Rows are points. Any point is a mix of the corners, with weights that add up to 1. It lies inside the corners' shape when no weight is negative. Is each point inside? If not, which corners have a negative weight?

Corners:
(1): [-33 -60 -23]
(2): [-1 -6  6]
(3): [-64 -47 -22]
(4): [ 71  40 -28]
Points:
[-18 -19 -23] => inside
[ 0 -9 -2] => inside
[ -9 -22  -8] => inside
[ 17   0 -32] => outside (2)
[-46 -61 -16] => outside (4)
[ -3 -13 -28] => outside (2)
[-13 -15  -5] => inside
[-21 -42 -17] => inside

Corners:
(1): [-95 -10  -1 -70  66  48  11   1  18]
(2): [-47  21   6 -79  21  -4  51   1 -42]
(3): [ 60 -44  -7  10  26 -15  -2  45 -27]
(4): [-11 -11  12  26  24  50  52   4  27]
(5): [-19   3  27  39   8 -44  45  22  59]
(6): [ -7 -41  12 -19  11  -9  47 -36  10]
(7): [ 13  -3 -21  21 -56 -35 -11 -17 -28]
(8): [-59 -50   4 -28  -1  40 -10  67  31]
(9): [ 32  11 -11  -5 -16  -5   5 -26  31]
(10): [ 20 -31  26   6 -16   6 -54 -33 -13]
Points:
[ 18 -29   1   5  -1  -8 -14   6  10] => outside (2, 4)
[  2  -5   3 -11  14  -8  26 -10  -7] => outside (8)
[-29   1   9 -35  14  -7  38   1  -7] => inside
[  4 -20   9  10  -5   4  19  11   8] => outside (1)
[-11 -17   3 -19   9   1  25 -17  11] => inside

Corners:
(1): [ 19 -29  15  -5  11 -14  29  -1   2  -2  32  -1  20 -22  11  19  -8 -29]
(2): [ -9  -9  35 -19   5  19  14 -11   0  54   7  17  27 -14   2   1 -12 -15]
(3): [ -5  -7  23  36 -34   1  19   0  -7  10  21  19  17   2  -3 -10  -7  -8]
(4): [-79   4 -21  52 -22 -36  25  12  13  64  29  30 -17  29  45   2 -14 -35]
(5): [ 19 -29  18 -13 -10  -7   9 -13 -16   5   9  20 -31  20  -7  24 -20  -8]
(6): [ 20 -32  -3  -3  25  -5  12  -1  -8   6   8 -29  12  -6 -26  29 -23  22]
(7): [-13  12   4  27  17   2  -5  23  39   0 -18  28  -5 -22  -6 -18  79  10]
(8): [  2 -19  13  15   9 -36  -1 -13   6  -3 -13  31  28 -20  16 -16   9   4]
(9): [ -8   3  35 -16  20   4  -1 -11  -6 -10   8   8   6 -23 -12  44 -11   6]
(10): [ 15  -4  22 -23 -58   5   0  12   6  -8  -8   2  18  13   1  31 -23  10]
(11): [ 11  33  29 -41 -11  -3   4  -6  36   3   0   3 -12  19  22 -18 -19   8]
(12): [ 14 -15  11 -18  10 -10   1 -10  63 -17  -1  -2 -31 -22  -3 -13  -6  10]
(13): [-10 -32  -8  63  18  -6 -60 -28 -16 -24 -39   5 -15  -5  14  23  27   1]
(14): [  9  -6  14 -27  19 -11 -21 -14  35  25 -18  30  12   6 -17 -23 -10 -27]
(15): [ 17  -9 -93  74 -61 -13   6  -2  13  42  25  33 -95 -10  -3 -19  -2 -11]
(16): [-29 -16  -3 -21   6  -1 -26  -8   3  -5   8  25  11 -14  -8 -14  -4   3]
(17): [-23 -27 -17   8  26  -5  -8 -12   7 -26 -57 -63  -7 -20 -32  -2  -8   3]
(18): [ 29  -9  20 -24   5  -7 -60  25  -3  14 -45  12  13 -11 -22 -21  -1  10]
(19): [  6 -15   6  19  -3  10   0  26  -1 -10 -27   7  17  -6   4  -1 -23  16]
Points:
[ 12 -13  10 -10   1   7  -7 -16   3  -1  -3   3  -2  -4 -19  13   0  -7] => outside (4, 8, 12, 18, 19)
[-4 -7  5 11 -9 -4  6 -2 12 17  7 21 -3  2  4  2 -7  0] => outside (1, 17, 18)
[-13  -4   0   7  -7 -15 -12  -1  14   2  -6  19  -8   1   7  -9  -2  -5] => outside (2, 6)
[-10 -11  -4  16   7  -5  -6  -1   3  11  -9  10  -5  -5  -6  -5   1   0] => outside (1, 10, 12)
[  1 -13  -3   8  -3  -9   4 -17  10  18  11  19 -16   3   4  -3 -28  -2] => outside (1, 7, 10, 17, 18)

Corners:
(1): [ 13 -25  12  32  30  -5  -7  12   4 -40  19 -31  19 -29  -8 -21   8  -1
 -27 -64]
(2): [ 31   1 -34  -3 -44  -2  -9  39 -32 -45  41  -7  -5  19 -20 -21  -5  12
  22 -37]
(3): [ 23 -13  25   2  -6  38  -2  34 -52  -7  17 -58  27 -55 -30  41 -30 -19
  38 -19]
(4): [ 65 -13 -14  -7  18  57  25  29 -12 -25  43 -42 -13 -15 -17   6  -1 -53
 -19  -5]
(5): [ 11 -19   4  26 -31  23 -25 -10 -15  -5  26 -37 -18   4 -43 -27  27  14
   4 -15]
(6): [-44  27  16  -3  29  66 -17  33  33 -27 -69 -57 -39 -36  28  24   9 -33
  52 -30]
(7): [ -6  52  27  26  -8  34   0  -5  67  18  -8 -64  -7 -41   9  21 -25 -70
  69 -26]
(8): [ 35 -19  16  21  25   2  -1  24   2 -47  39   0 -50   8 -38  32   1  10
  34   8]
(9): [ 48 -36   8 -10   7  39 -64   6 -35 -15  62 -17   6   8  37  20 -24 -15
  53 -14]
(10): [ 19  -3 -39  17  27 -16  12  26  -9  30   8 -48   4   3  -3   5  31  -3
  50   1]
(11): [  3 -17 -25  39  -5  24   6  35  -8  -2  51   9 -29 -55   5 -21   1  30
   8   2]
(12): [-37  16 -16 -39  45 -26  -5 -20  39  46  -2  92 -30  24 -47   4 -27  59
 -72  46]
(13): [ 31 -23 -10  -3 -34  19   1  40   7 -10  28 -55  15 -18   7  24 -24  28
   6  12]
(14): [-27  20  14 -39  27 -69 -50  -3  25  16 -11  43 -42  -3 -17 -66 -16  29
 -49  73]
(15): [  1  77  36  53 -11  40 -38  21  27 -26 -29 -43  22  -7  16  20  52 -54
  26   1]
(16): [ 39 -21 -25   0 -15  -2  -8 -26 -10 -64 -15 -21  -2 -44  12  13   9  -4
  17  -4]
(17): [  4  -5   8   8  -3 -47 -45  12  44  48 -58  48 -43   4 -24  -7 -41   9
 -68  28]
(18): [  3  36  55  21  26  64  12  21  44   8 -86 -11  17 -12  32 -35  -1 -47
  81   6]
(19): [-38  51  18   7  -9 -84  -8 -25   2  23 -19  50 -48  72   6 -25 -31  39
 -73  48]
(20): [-12  42  49 -43   4 -68 -12   7  40  71 -22  62 -41   7   2 -23  15  41
 -37  15]
(21): [-33 -38  -5   9 -22  -4  12  24   3 -25  37  13  -1  10   2  -5  22 -44
 -18   7]
Points:
[  8 -11  12  11  25  13 -13  12   7  19   4 -22 -17 -13 -11   7 -36   3
   6   5] => outside (2, 15, 16, 20, 21)
[ -8  -4   8  29  -4  22   6  16  -5 -30 -12   4 -10  -7 -15  -1   4 -21
 -13 -11] => outside (7, 9, 10, 13, 14, 20)
[  6  12  15  12   2  15  -7  11  14  -1  -3 -26  -4 -19  -4   1  -5 -18
  22 -10] => inside
[-12   4  20   3   1 -15 -28  15  13   4  -6  23 -23   2 -11 -14  -9  18
 -26  10] => outside (4, 7, 10, 16)
[  3   9   4  -8  -2 -13 -17   9  13   0 -10  11 -24  18  -2  -8  -5   6
 -10  27] => outside (1, 3, 7, 11)
[-19  30  57   7  -1   4 -38   7  23  -5 -29  -3 -19   4   0 -16   0 -33
  16 -13] => outside (4, 10, 11, 12, 13, 16)
